Each row of a before or after table is a point. The points were changed in one or more steps. Then noise was added and the rows were shuffled. The steps act on columns, c1 being the first. Name the steps. A step turns or swaps two columns, mirrors them in a line or flattens them onto one, adds a multiple of one to another, or multiplies or shifts one. Angles are multiples of 10 degrees, from the lower column toward the higher: turns from -170 to 170, lines from 10 to 170 but not 90. Use the fewest steps. Two steps may share a column if one is a turn and the other turns, adds or multiplies; they go together, in the order done. Otherwise the lowest column goes first.

Before:
[[ 28   3 -29]
 [-37   4  30]
 [-19  27 -21]
 [ 46 -12  -9]
 [  8  26 -38]
 [ 12  15 -31]
 [  3  43  -3]
 [ 42 -12 -39]
 [-39  -2  48]]
After:
[[ 34 -17  98]
 [-26  11 -58]
 [-30  32 -80]
 [ 31 -22  60]
 [-18  -6 -61]
 [-22 -19 -80]
 [-24 -33  -4]
 [-34  33 -18]
 [  2 -33 -43]]
Steps: turn c1 and c2 by 150 degrees; multiply c3 by 2

Before:
[[-38 -33  54 -14  42  -7]
 [ 50   9   3   0  28 -24]
 [ 39 -39 -19 -73 -28 -34]
 [  1 -39 -28   4  52 -25]
 [ 48 -26 -22  11 -33 -33]
 [-12  25 -27 -30 -24  58]
 [ 53  25   4  26  45  74]
 [ 32 -23  34  29 -13  45]
 [ 50 -38 -44 -34  64  44]
 [-33  -3  29 -41 -24 -34]]
After, 10 rows:
[[ 18 -32  35  25  -9 -47]
 [-53 -25 -23  14 -27   9]
 [-40 -22 -45 -33  67 -73]
 [-18 -23 -24  -6  61  29]
 [-92 -43 -14 -72 -26 -11]
 [-58  18   2   1  24  -7]
 [ -8  -6  25 -34 -16  30]
 [ 17  18 -20 -32 -30 -51]
 [ 28 -23  55 -18  47  19]
 [ -3  28   3  25  41 -77]]
Steps: add -0.7 times c4 to c1; turn c1 and c6 by -150 degrees; turn c2 and c5 by -10 degrees

Before:
[[ 34 -31  11 -26 -20   9  -7  32  -5]
 [ 19  29  27  -6  24  -2  32 -23 -10]
 [  1  -9  -5 -11  23  19  22  35 -11]
 [-20  -2  12  24  -4 -26 -16 -11  17]
 [  4  -7   5 -15   8 -26  13 -18  10]
 [ 19  23  23  26  -6 -11  18  15  28]
 [  0  20  23  -6 -17 -18  19   2 -15]
 [ 34  10 -13   7   2   0   0  10  22]
 [-25  22  -1  -2  26 -15  20 -12  19]
 [ 17   1  23  16 -22   5 -20 -10  30]
 [ -6 -31 -11  29  18 -28 -30  -7 -13]
 [ -7  16 -29  24   0  25   1 -17  21]
 [-18 -30   6   1 -11   4  28  11 -13]
 [  7 -27  14  12  -4 -24 -28  -5  -5]]
After (14 x 9):
[[-19  -2   7  28  17 -13  38 -12  -4]
 [-24  22  -7 -17  17   3  24 -13  24]
 [  2  20  23 -22 -15 -20  14   1 -13]
 [ 10 -27  13  35  -5 -15 -11  -6  -4]
 [ 33 -31  21  -6  -6 -40 -76  34 -18]
 [ 14   0  28  27  35  20  11 -12 -24]
 [ 19  33  32 -32  -8  32  32 -22  25]
 [ 37  13   1   3  25 -14  20  12   2]
 [ -7  14 -30   9  20  53  63 -15  -1]
 [  1  -7  -3 -22 -11 -32   4  35  26]
 [ -5 -30 -11  40 -16 -15  27  -3  18]
 [  5  -7   6 -22   8  -2 -19 -16   8]
 [ 21  24  29   1  28 -31  94  16  -4]
 [-22 -28   3 -23 -15 -12  45  12 -12]]
Steps: add 0.3 times c1 to c3; turn c4 and c7 by 60 degrees; multiply c7 by 3; swap c5 and c9; add -1.5 times c8 to c6

Before:
[[ 30 -16  44  38  56  14 -41  12 -57  15 -28 -76]
 [-60 -21  14  69 -12 -18  13 -48 -24 -54  28  65]
 [ 12 -10 -23 -33 -62  18 -25 -28  64  34  27  12]
 [-17 -42 -32 -72   6  38 -54   4  49 -26 -48 -37]
 [ 40 -24  -1  28  -9 -10 -16  77 -65 -16 -21 -60]
 [ 35  15  -6  -5 -24 -39 -36 -68  17 -66  32   5]
 [-77  24  11 -14 -72  45 -27 -44   9 -42  71  26]
 [-28  50  -1 -17 -37 -32  -7 -43  55 -18 -19 -22]
 [ 50  33 -18 -86  58  36 -42  46  45  -4 -57  -8]
 [ 62 -11  49 -11  20 -47 -92  65   6  -4 -55 -32]
 [-16 -60  91  12  21 -23  55  15 -41 -60  58   7]
 [-47 -12  17  26  -4 -74  -8 -28 -84  -4  69   2]
 [-24   8  13 -33 -61   4 -11 -78 -23 -25 -23  33]]
After:
[[-20 -65  39   9  17 -82 -26 -12  -3 -65  -2  53]
 [ 44  47  17 -17  26  15  15 -47  29 -14  15  -7]
 [ -8 -36  -6 -76  18  37  27  32  14 -25   6 -47]
 [  9 -14  -1  31  49 -20  -4 -81 -31  -4 -19  -6]
 [  4 -23 -55  28 -42 -51  28  27 -54 -20 -32 -10]
 [-56 -18  29  34 -18 -29  40  21 -57  18 -35 -27]
 [-33 -11 -38 -12 -57 -90  49 -11 -20  -4 -11 -77]
 [-69  40 -29 -86 -39   2  17  53  10  -6  -1 -48]
 [ 17  22  21  -7 -40  34  14 -66  28 -65  12 -29]
 [ 56 -13  10 -33 -29  41   5   4  58  37  34 -25]
 [ 66   9  64 -27  14  33 -13 -38 -26 -29 -11 -10]
 [ 24 -19  37  66  57   6 -28 -38  -2 -52  -5  -3]
 [ 91  25  56 -15  65  28  -2  15  40 -46  22 -28]]
Steps: mirror c1 and c5 in the line at 130 degrees; turn c6 and c8 by 60 degrees; turn c3 and c6 by -50 degrees; multiply c12 by 0.4; turn c7 and c12 by 110 degrees; flatten c9 and c11 onto the line at 30 degrees

Before:
[[ -2 -15  12  15  17  -8 -11  -1  21  -2  -6 -13  -5 -23 -21  28   6 -16]
 [ -8 -32 -28 -14 -26 -14  16   6  -1  36  -3 -24   0  11  -9  -8   7  -7]
 [ -9   4  -4  -9   5  13  -3   7   2  25 -19  12  10   2   9 -23  12 -14]
 [ -2 -12  -3 -14   2   9  17  22  -6   4  -4 -33  10   4   4  10   6  13]
 [-18   3  -2   6 -23 -16   6   8   4   5   5  -4  -5  16 -13  -1 -13  -9]
 [ -7  16   4  -7  -1  14 -26  -8  -6 -24   2  -5  -3   3   1  27  20   1]
 [-18 -23 -10 -12  25 -17 -25 -23  23  20  10  18  -2  -8 -20  15 -16 -21]
 [  9   3   9   5  -3   6 -26   7 -11   8  14  23  -4  10  -3 -15 -10   8]
 [-14   8 -20   2  -9  16  -4   4  -3  27  -1 -21 -23  10  34 -28 -16   1]
 [ 24  -1   9 -20  -4  14   2  -8   0  11  20  -2  -2   6   6   1 -17  -8]
 [  4 -33  11  -5 -19  -4 -17   5 -12   6 -20  29  -5  12  -9  -9 -31   7]
 [ -9  -4  10   2   5   0 -17 -15  -9  19 -16   6  -4  -7  -4  13 -10  12]
 [ 27  12 -15  -5 -11 -13 -11 -11   0 -26 -10 -17  20   6   0   0 -10   9]]
After, 13 rows:
[[  9 -45   9   4  -3   9 -26  -2 -11   8  14  83  -4   4  -3   2 -34   8]
 [ -9 -69  -4  -1   5  13  -3  -8   5  25 -19  72  10   7   9   5  23 -14]
 [ -2  40  -3   0   2  23  17   3  -1   4  -4  27  10   6   4   8   8  13]
 [-18  -6  -2  -1 -23  -1   6  18   1   5   5  56  -5   8 -13  -2 -48  -9]
 [-14 -87 -20   1  -9  12  -4 -12  -3  27  -1  39 -23   1  34   2 -47   1]
 [ -7  59   4   1  -1   0 -26 -16  -3 -24   2  55  -2  13   1 -25  40   1]
 [  4   8  11   4 -19   3 -17   6  -9   6 -20  89  -5  -5  -9  34 -82   7]
 [-18  66 -10  -8  24 -29 -25   3  24  20  10  78  -2 -14 -19  17 -25 -21]
 [ -9  41  10   3   5 -13 -17  -8  -8  19 -16  66  -4 -11  -4  -1 -13  12]
 [ 24   4   8  -3  -4   1   2 -16   6  11  20  58  -2  -3   6   0 -45  -8]
 [ -2  95  13  -5  17  -5 -11   7  14  -2  -6  47  -5 -17 -21   5  42 -16]
 [ 27 -13 -15   0 -11 -16 -11   6   1 -26 -10  43  20   0   0 -11 -29   9]
 [ -8  10 -28  -1 -26  -2  16  15   3  36  -3  36   0  13  -9  32   1  -7]]
Steps: turn c2 and c16 by -110 degrees; multiply c2 by 3; flatten c4 and c9 onto the line at 110 degrees; turn c6 and c8 by -60 degrees; shift c12 by 60; turn c14 and c17 by -30 degrees; multiply c17 by 2.5

Before (8 x 24):
[[ 14   1  18  34  12  18  18  21  24 -18 -20  31  51 -14  40  11  49   3
   26 -25  -4 -22   5 -31]
 [ 29  -5  35  25 -19  56   3 -35   4 -21 -47 -11  36 -22  21  41  44 -14
    2 -32   1 -40   5 -32]
 [ 13 -53 -27   4  61   1 -20  25 -23   8  -1 -30 -14 -23  -3  10  20  40
  -43   9  34  -8  32  21]
 [ 54  23   4  -5  -1  20 -23 -26   5 -27  -1  41   4  58  -6 -36  -4   8
   19 -41  -3 -54  -2 -28]
 [ 11  -7   3   6  35  19   4  11  -7 -10   2   8   1  22 -39  -3 -19  59
  -38 -12   9  -9   5 -25]
 [  8  38 -36 -34 -27 -14  26 -12 -13  -4   2 -41 -25  -3   1  33  44 -19
  -13   7  70  28  46  10]
 [  0   9 -37 -27   4  -2  27  -3  -6 -36  12 -45 -44  -6  32  45  30 -44
   -2  46  55 -14  66  11]
 [  8  -4  -7 -17  60   5 -19 -16 -17  -6 -15 -20  -5   9 -32  15   3  67
   -6 -18  15  -4  36 -12]]
After, 8 rows:
[[ -14   -4  -42   -4  -15   56    6  -43    4  -24  -46  -12   64  -14
   -23   47   44  -18    3   68    3  -44   10  -18]
 [   5    5    9   28   58    1  -18  -15  -17  -10  -10  -21    0   -2
    37   13    2   67   14   26   10   -6   34  -12]
 [  -2   23   48   34   -1   15  -19  -25    8  -29    4   42   56  -46
    -8  -37   -5    5   18   74   -2  -75   -1  -43]
 [  -6    0  -20   -6   10   18   19   23   25  -22  -13   34   67   -9
   -46    8   48    8    9   49   -5  -28    1  -29]
 [ -11    9   24  -15    4   -5   29   -4  -10  -35   13  -43  -40   30
   -27   49   33  -40  -23 -100   49  -15   66   16]
 [  26   37   23   24  -31   -8   24  -16  -14   -9    9  -41  -35   28
    14   35   46  -26   -6  -21   73    9   46    8]
 [   4   -7   13   -2   32   28    7   10  -10  -12    6    9    8  -21
    46   -5  -23   59  -24   23   10  -14    4  -25]
 [   5  -54    0  -19   64    7  -13   22  -23    5   -4  -34   -3   34
    16   11   16   44  -44  -19   28  -10   34   30]]
Steps: turn c1 and c22 by -50 degrees; add -0.7 times c22 to c13; add -0.3 times c14 to c24; turn c3 and c14 by -130 degrees; multiply c20 by 2; turn c4 and c20 by 160 degrees; mirror c15 and c19 in the line at 100 degrees
